Every row gives one point. Examples show where two turns around zero, p and q, send a point. Where does a point land after both, in the order given? Backwards means that the second turn is done in reverse. Each puzzle has new turns, and all numbers are rounded.

Turn p:
[-26,  38] -> [-33,  33]
[ -4, -15] -> [ -1, -15]
[ 19, -29] -> [ 24, -25]
[-23,  22] -> [-27,  17]
[ 34, -15] -> [36, -9]
Turn q:
[  2, -19] -> [  3, -19]
[-39,   0] -> [-39,  -1]
[37, 18] -> [36, 19]
Where do these land?
p, then q backwards: [35, 34] -> [30, 39]
p, then q: [10, 21] -> [ 5, 23]
q, then p: [12, -8] -> [13, -5]
p, then q: [-30, -17] -> [-26, -23]
q, then p backwards: [-27, -29] -> [-31, -25]

Turn p:
[ 4,  7, 40,  0] -> [ 6, 29, 28,  5]
[-53,   0,  13,  13] -> [-44, -12,  31,  13]
[-32,  20,  -2, -39] -> [-34,   3,   8, -41]
[ 31, -21,  -7,  13] -> [ 35,  -9, -12,  15]
[-10,  -6, -17, -27] -> [ -5, -17,  -4, -29]
[  0,  20, -16,   7] -> [-13,   6, -22,   3]
[ 60, -20, -12,  35] -> [ 56,  -1, -31,  37]
Turn q:
[ 9, -1, 61,  6] -> [ -2,  -1,  60, -14]
[-17, -18, -17,  13] -> [ -4,  -9, -12,  29]
[ -4,  50,  23, -28] -> [-21,  38,   9, -43]
[ -4, -22, -16, -13] -> [ -7, -24, -17,   4]
[  6, -31, -39, -25] -> [  0, -38, -41,  -1]
[-5, 33, 12, 39] -> [14, 44, 20, 17]
[ 16, -11, -24,   8] -> [ 22, -11, -19,   8]
Where do these land?
q, then p backwards: [ 68,  -4,  11, -14] -> [ 25, -43,  -3, -50]
q, then p: [-21,  30, -33,   0] -> [-31,   1, -38,   0]
q, then p: [-26,  16,  20,  -3] -> [-30,  13,  15,   0]
p, then q: [-19,  -9,  34, -15] -> [-18,   3,  35, -17]
q, then p: [-16, -22, -25, -10] -> [ -6, -35,  -9,  12]
p, then q backwards: [ 14, -12,  -6,  43] -> [-10, -23, -23,  33]
